Every row gives one point. Before rounding, the points of a table are all equally far from one centre. They may lie mostly on one side of it. Where is the centre, to within rounding?
In the rows, zero is written as 128.

Points, 7 rows:
45; 91
66; 125
70; 128
141; 128
107; 139
168; 80
165; 96
Centre: 106; 78

Points (15 x 9):
172; 114; 172; 66; 117; 108; 66; 145; 190
179; 110; 146; 50; 154; 127; 109; 187; 164
188; 68; 169; 53; 151; 109; 97; 159; 124
163; 134; 165; 127; 142; 110; 52; 154; 211
128; 91; 130; 80; 137; 132; 87; 187; 195
129; 115; 178; 92; 188; 111; 57; 209; 171
171; 90; 128; 61; 161; 62; 103; 163; 192
157; 87; 177; 55; 119; 130; 118; 160; 142
159; 132; 111; 93; 135; 152; 43; 174; 124
199; 93; 146; 102; 97; 132; 104; 172; 122
193; 153; 145; 77; 183; 134; 92; 158; 103
138; 88; 157; 64; 154; 111; 150; 147; 97
183; 128; 156; 114; 140; 93; 37; 218; 144
166; 102; 124; 58; 147; 145; 62; 156; 164
143; 97; 113; 92; 116; 99; 103; 130; 206
Centre: 144; 116; 146; 114; 151; 91; 91; 154; 135

Points, 25 rows:
152; 85; 131; 104; 173; 109; 108; 125; 184; 139; 123; 125; 129; 169; 143; 93; 197; 173
141; 140; 194; 48; 133; 107; 134; 161; 182; 152; 116; 110; 100; 204; 119; 102; 168; 151
131; 157; 169; 26; 123; 120; 151; 185; 145; 139; 101; 118; 138; 161; 171; 106; 189; 106
128; 129; 158; 53; 134; 153; 103; 129; 143; 185; 118; 134; 151; 179; 128; 85; 161; 144
127; 149; 249; 66; 122; 114; 132; 199; 136; 146; 108; 126; 151; 148; 129; 101; 113; 122
153; 157; 180; 44; 97; 144; 129; 162; 172; 163; 90; 131; 132; 161; 119; 115; 174; 165
164; 123; 164; 41; 140; 161; 153; 167; 164; 172; 130; 149; 131; 138; 106; 139; 143; 156
161; 128; 191; 77; 152; 108; 139; 172; 172; 178; 169; 156; 149; 108; 149; 166; 126; 120
147; 156; 165; 61; 117; 114; 143; 151; 146; 160; 141; 163; 168; 158; 112; 139; 117; 117
131; 108; 142; 46; 118; 117; 125; 113; 182; 167; 110; 109; 147; 157; 152; 104; 176; 141
142; 146; 218; 81; 157; 98; 112; 134; 160; 181; 127; 121; 166; 123; 116; 155; 153; 146
94; 137; 176; 33; 117; 122; 133; 159; 141; 150; 123; 136; 153; 143; 124; 143; 169; 171
128; 146; 208; 31; 135; 91; 108; 104; 151; 177; 113; 147; 134; 150; 127; 115; 155; 156
177; 173; 151; 61; 116; 126; 128; 154; 101; 139; 124; 132; 127; 183; 147; 149; 163; 170
187; 129; 206; 67; 121; 118; 154; 166; 167; 165; 139; 146; 165; 143; 129; 122; 184; 143
149; 139; 154; 63; 112; 150; 81; 174; 155; 135; 111; 170; 170; 154; 149; 140; 146; 92
139; 124; 188; 85; 110; 114; 67; 156; 131; 134; 132; 140; 152; 195; 154; 144; 185; 151
134; 130; 154; 67; 123; 69; 124; 167; 158; 214; 125; 141; 138; 131; 145; 124; 128; 157
174; 143; 217; 62; 114; 121; 132; 160; 153; 187; 128; 178; 118; 150; 119; 114; 126; 174
157; 129; 188; 48; 110; 89; 165; 160; 170; 137; 117; 111; 151; 123; 166; 119; 140; 198
174; 144; 197; 80; 134; 141; 139; 172; 174; 190; 86; 129; 159; 128; 126; 113; 160; 164
159; 126; 193; 94; 140; 123; 144; 174; 163; 188; 132; 129; 138; 145; 149; 159; 106; 178
155; 134; 154; 75; 129; 92; 111; 142; 168; 175; 134; 150; 181; 118; 142; 154; 116; 122
167; 97; 210; 48; 102; 113; 103; 177; 169; 129; 151; 166; 110; 165; 133; 84; 113; 178
131; 148; 245; 89; 121; 98; 112; 150; 158; 151; 114; 125; 167; 139; 147; 153; 176; 134
Centre: 144; 133; 174; 97; 140; 116; 113; 154; 141; 121; 124; 135; 100; 118; 149; 102; 146; 135

Points:
112; 168; 164; 127; 91; 107; 159; 123; 114; 36; 119; 41; 128; 162; 147; 118; 110; 107; 177; 157; 180; 106; 153; 48
58; 156; 184; 138; 110; 52; 150; 137; 118; 66; 135; 79; 102; 131; 147; 92; 129; 96; 134; 135; 145; 121; 142; 21
84; 153; 202; 122; 123; 72; 181; 124; 104; 89; 94; 108; 126; 137; 136; 169; 109; 104; 144; 148; 121; 139; 131; 26
109; 177; 175; 147; 86; 98; 139; 113; 119; 90; 142; 88; 98; 185; 155; 97; 130; 122; 154; 111; 158; 153; 112; 18
98; 140; 185; 139; 135; 60; 173; 127; 125; 66; 165; 75; 124; 150; 172; 116; 123; 141; 108; 156; 150; 166; 126; 27
143; 194; 203; 184; 111; 94; 135; 134; 98; 75; 118; 75; 103; 144; 146; 129; 109; 109; 150; 145; 173; 141; 140; 76
97; 137; 183; 181; 78; 85; 175; 138; 122; 74; 116; 107; 126; 157; 158; 73; 165; 121; 155; 140; 184; 153; 159; 61
110; 201; 147; 127; 71; 81; 164; 140; 106; 87; 111; 60; 115; 157; 170; 102; 134; 121; 137; 166; 162; 137; 160; 44
116; 155; 168; 165; 88; 113; 188; 107; 109; 87; 121; 44; 113; 155; 155; 122; 123; 98; 125; 131; 145; 142; 128; 16
108; 169; 185; 162; 94; 73; 155; 119; 107; 99; 160; 97; 111; 172; 152; 137; 139; 137; 169; 172; 156; 147; 156; 7
124; 185; 188; 152; 67; 65; 191; 130; 112; 81; 136; 86; 114; 129; 178; 122; 132; 126; 164; 142; 141; 121; 134; 43
97; 150; 186; 155; 82; 58; 174; 119; 119; 88; 166; 64; 93; 132; 139; 141; 178; 119; 157; 107; 154; 147; 115; 45
97; 170; 175; 138; 89; 62; 183; 159; 116; 86; 179; 60; 80; 171; 157; 123; 151; 112; 130; 149; 148; 124; 106; 27
118; 149; 162; 131; 64; 98; 180; 141; 96; 75; 71; 60; 118; 168; 154; 108; 164; 92; 155; 150; 174; 134; 112; 60
96; 157; 218; 134; 128; 93; 169; 142; 98; 87; 149; 51; 120; 156; 156; 120; 140; 110; 137; 138; 143; 154; 156; 31
98; 168; 205; 135; 68; 64; 174; 147; 103; 95; 137; 54; 134; 131; 151; 79; 136; 122; 141; 132; 149; 153; 121; 86
106; 141; 172; 155; 108; 76; 164; 164; 113; 85; 118; 58; 128; 146; 181; 117; 170; 92; 155; 149; 144; 146; 155; 33
82; 188; 173; 126; 101; 79; 152; 149; 114; 67; 116; 112; 138; 143; 149; 121; 117; 100; 194; 165; 157; 159; 132; 29
90; 195; 200; 155; 100; 61; 169; 141; 107; 92; 141; 77; 140; 156; 157; 129; 124; 115; 192; 141; 146; 133; 145; 55
84; 170; 229; 118; 135; 97; 169; 127; 135; 98; 121; 72; 100; 167; 174; 127; 146; 84; 112; 154; 166; 142; 129; 52
116; 138; 172; 149; 79; 125; 178; 135; 91; 88; 126; 56; 105; 151; 168; 106; 152; 91; 173; 158; 202; 161; 150; 59
89; 148; 169; 184; 106; 47; 172; 157; 120; 104; 130; 73; 149; 175; 186; 127; 132; 118; 144; 131; 178; 148; 101; 88
129; 171; 168; 165; 91; 89; 175; 121; 125; 103; 127; 67; 103; 182; 176; 93; 172; 119; 113; 183; 143; 164; 141; 61
90; 175; 186; 139; 117; 57; 154; 141; 104; 110; 138; 77; 102; 178; 182; 130; 117; 82; 139; 178; 152; 148; 114; 45
103; 184; 147; 135; 120; 87; 118; 125; 168; 96; 115; 56; 114; 159; 150; 151; 152; 142; 94; 164; 161; 129; 100; 10
115; 137; 194; 132; 105; 53; 171; 131; 120; 92; 123; 75; 132; 143; 146; 164; 134; 109; 143; 178; 142; 132; 82; 9
86; 155; 177; 148; 93; 35; 165; 127; 88; 78; 151; 69; 126; 136; 158; 106; 149; 122; 161; 115; 167; 149; 136; 65
55; 159; 180; 147; 110; 54; 160; 142; 115; 114; 160; 63; 128; 164; 155; 113; 113; 108; 129; 114; 158; 103; 145; 28
136; 184; 182; 149; 107; 54; 141; 110; 109; 88; 107; 83; 122; 120; 134; 91; 150; 108; 180; 135; 160; 117; 143; 38
106; 167; 160; 140; 96; 64; 176; 155; 128; 110; 124; 46; 94; 128; 154; 112; 109; 80; 153; 144; 164; 156; 144; 70
Centre: 93; 142; 143; 135; 126; 126; 154; 127; 118; 109; 146; 106; 124; 134; 127; 124; 147; 131; 139; 165; 154; 102; 110; 91
